Each row is a point. Examples show where two turns around zero, p and q, send a point. Write where each new point lands after one turn and then the other. Backwards means that the second turn is done in reverse. Each puzzle has new turns, and all numbers are rounded.
In the rows, 100 means zero.

Turn p:
104, 134 -> 68, 111
62, 116 -> 77, 66
109, 62 -> 139, 101
125, 87 -> 118, 122
Turn q:
116, 77 -> 128, 95
94, 82 -> 109, 83
62, 113 -> 64, 82
123, 151 -> 80, 152
105, 77 -> 120, 87
Where do these land?
p, then q backwards: 65, 68 -> 88, 54
p, then q: 133, 116 -> 68, 118
q, then p: 102, 117 -> 85, 92

Turn p:
94, 135, 105 -> 105, 114, 67
104, 136, 72 -> 74, 100, 62
77, 54, 108 -> 103, 113, 150
101, 60, 115 -> 114, 93, 140
121, 141, 79 -> 84, 85, 54
103, 74, 119 -> 119, 94, 126
Turn q:
106, 127, 121 -> 86, 127, 83
158, 96, 101 -> 120, 142, 135
87, 71, 77 -> 113, 66, 115
81, 70, 108 -> 82, 73, 116
68, 135, 93 -> 99, 92, 53
Where do these land?
p, then q: 141, 58, 92 -> 64, 83, 144
q, then p: 63, 140, 83 -> 46, 83, 108
q, then p backwards: 72, 90, 100 -> 125, 100, 84
p, then q: 126, 83, 110 -> 91, 100, 131
q, then p: 98, 129, 114 -> 75, 111, 82

Turn p:
123, 91, 95, 47 -> 129, 145, 90, 78
66, 86, 119, 115 -> 103, 65, 125, 92
96, 131, 96, 127 -> 62, 88, 93, 110
104, 54, 69, 93 -> 150, 91, 78, 111
129, 118, 142, 86 -> 84, 141, 134, 101
82, 121, 80, 131 -> 72, 70, 81, 108
Turn q:
131, 76, 71, 73 -> 85, 47, 110, 105
102, 105, 87, 109 -> 112, 95, 94, 109
101, 147, 119, 148 -> 140, 149, 110, 127
81, 118, 109, 68 -> 108, 103, 107, 59
125, 45, 109, 96 -> 45, 81, 105, 119
61, 110, 106, 106 -> 110, 125, 75, 80
Where do these land?
q, then p: 74, 140, 109, 67 -> 107, 154, 101, 77
q, then p: 65, 114, 100, 134 -> 74, 115, 61, 111
q, then p backwards: 99, 101, 84, 80 -> 75, 94, 96, 100
q, then p backwards: 107, 60, 114, 109 -> 110, 135, 100, 125
p, then q backwards: 120, 76, 124, 66 -> 98, 146, 123, 106
q, then p: 135, 110, 70, 144 -> 92, 86, 106, 162

Turn p:
128, 135, 97, 103, 56, 84 -> 96, 124, 58, 60, 85, 96
64, 65, 70, 81, 111, 108 -> 97, 77, 132, 107, 144, 82
143, 135, 117, 103, 125, 138 -> 140, 79, 88, 97, 46, 119
90, 54, 104, 127, 101, 114 -> 72, 85, 116, 134, 95, 73
118, 121, 134, 87, 79, 97 -> 97, 124, 100, 73, 69, 115
123, 94, 103, 99, 94, 67 -> 107, 137, 90, 104, 99, 88
34, 97, 75, 99, 134, 92 -> 92, 74, 116, 123, 162, 128
Turn q:
82, 97, 99, 73, 91, 134 -> 128, 106, 77, 89, 128, 103
143, 79, 122, 166, 100, 74 -> 70, 54, 129, 89, 38, 107
106, 84, 106, 70, 124, 118 -> 140, 104, 92, 106, 99, 79
102, 117, 123, 92, 134, 99 -> 121, 101, 135, 112, 106, 86
114, 142, 63, 123, 77, 92 -> 68, 117, 103, 121, 96, 152
130, 67, 111, 116, 117, 64 -> 87, 87, 111, 101, 49, 70
55, 92, 89, 79, 112, 119 -> 112, 98, 76, 110, 144, 80
69, 122, 87, 82, 44, 100 -> 75, 133, 77, 72, 138, 125
Where do these land?
q, then p: 99, 132, 131, 86, 65, 75 -> 112, 101, 126, 70, 94, 148
p, then q: 82, 108, 72, 106, 97, 79 -> 107, 95, 100, 138, 103, 89
p, then q: 77, 79, 106, 98, 146, 101 -> 108, 52, 124, 91, 87, 102
p, then q: 99, 74, 90, 61, 66, 107 -> 103, 133, 126, 87, 104, 61
q, then p backwards: 71, 114, 132, 133, 125, 125 -> 62, 87, 73, 79, 124, 132
q, then p backwards: 163, 55, 90, 79, 73, 104 -> 166, 142, 125, 111, 83, 112
p, then q backwards: 63, 100, 100, 128, 115, 92 -> 80, 120, 70, 126, 103, 105
q, then p: 146, 138, 80, 108, 113, 116 -> 79, 71, 82, 92, 48, 95

Turn p:
76, 62, 100, 116, 128, 133, 142, 115 -> 75, 120, 54, 100, 139, 107, 103, 138
134, 122, 115, 127, 56, 77, 72, 62 -> 99, 46, 129, 100, 90, 83, 84, 47
105, 95, 110, 65, 115, 93, 76, 75 -> 116, 123, 135, 82, 104, 83, 86, 97
149, 66, 106, 118, 76, 104, 68, 105 -> 108, 73, 101, 138, 101, 52, 68, 94
80, 88, 131, 72, 93, 65, 72, 120 -> 99, 109, 157, 120, 98, 92, 123, 120
96, 134, 63, 55, 111, 126, 111, 70 -> 123, 127, 92, 48, 71, 128, 73, 99
89, 138, 77, 121, 124, 78, 70, 89 -> 109, 123, 104, 108, 89, 120, 115, 44
75, 120, 145, 60, 126, 90, 102, 128 -> 130, 116, 135, 91, 116, 117, 144, 134
93, 74, 90, 120, 63, 132, 111, 117 -> 75, 75, 76, 125, 101, 111, 72, 126
100, 70, 95, 128, 114, 79, 133, 124 -> 69, 104, 67, 115, 108, 78, 132, 111
103, 132, 68, 118, 94, 122, 143, 96 -> 97, 84, 49, 74, 83, 129, 100, 92
Turn q:
123, 79, 133, 87, 105, 59, 50, 115 -> 114, 94, 92, 137, 92, 88, 104, 169
79, 65, 83, 123, 117, 117, 121, 89 -> 79, 113, 85, 121, 101, 83, 98, 55
91, 136, 35, 106, 63, 99, 94, 79 -> 103, 143, 127, 51, 115, 103, 53, 90
59, 86, 104, 84, 111, 109, 151, 86 -> 73, 70, 64, 85, 112, 92, 98, 58
109, 106, 112, 112, 65, 111, 69, 87 -> 147, 108, 111, 100, 87, 96, 85, 106
117, 102, 77, 77, 100, 122, 137, 100 -> 87, 113, 82, 78, 112, 137, 113, 79
82, 117, 79, 109, 123, 129, 106, 54 -> 82, 95, 113, 99, 82, 118, 61, 56
112, 106, 147, 85, 115, 96, 64, 167 -> 106, 81, 108, 105, 64, 87, 159, 157
126, 102, 130, 117, 101, 59, 108, 122 -> 109, 82, 116, 123, 135, 94, 127, 130
Where do these land?
p, then q: 74, 79, 108, 80, 98, 58, 89, 92 -> 109, 48, 103, 86, 106, 80, 108, 100
q, then p: 53, 64, 81, 97, 94, 73, 97, 67 -> 87, 139, 126, 125, 74, 99, 102, 55
p, then q backwards: 104, 92, 101, 71, 99, 86, 98, 44 -> 65, 138, 65, 111, 86, 102, 98, 101
p, then q backwards: 85, 106, 136, 95, 85, 111, 105, 107 -> 120, 126, 118, 97, 103, 78, 108, 102
p, then q: 82, 78, 104, 90, 138, 104, 92, 94 -> 79, 76, 132, 88, 92, 113, 103, 110
q, then p: 146, 134, 90, 141, 78, 141, 141, 152 -> 128, 70, 81, 14, 137, 97, 117, 122
q, then p backwards: 121, 169, 76, 108, 97, 143, 122, 148 -> 55, 153, 122, 62, 112, 52, 113, 68
q, then p backwards: 98, 51, 94, 66, 93, 92, 74, 92 -> 114, 75, 60, 102, 113, 128, 117, 128
p, then q: 97, 68, 111, 86, 126, 56, 109, 82 -> 78, 50, 102, 80, 125, 91, 94, 118
p, then q: 118, 132, 97, 126, 93, 95, 73, 116 -> 125, 116, 101, 130, 117, 112, 86, 74
p, then q: 121, 127, 101, 141, 99, 141, 100, 107 -> 89, 149, 97, 133, 91, 120, 85, 82
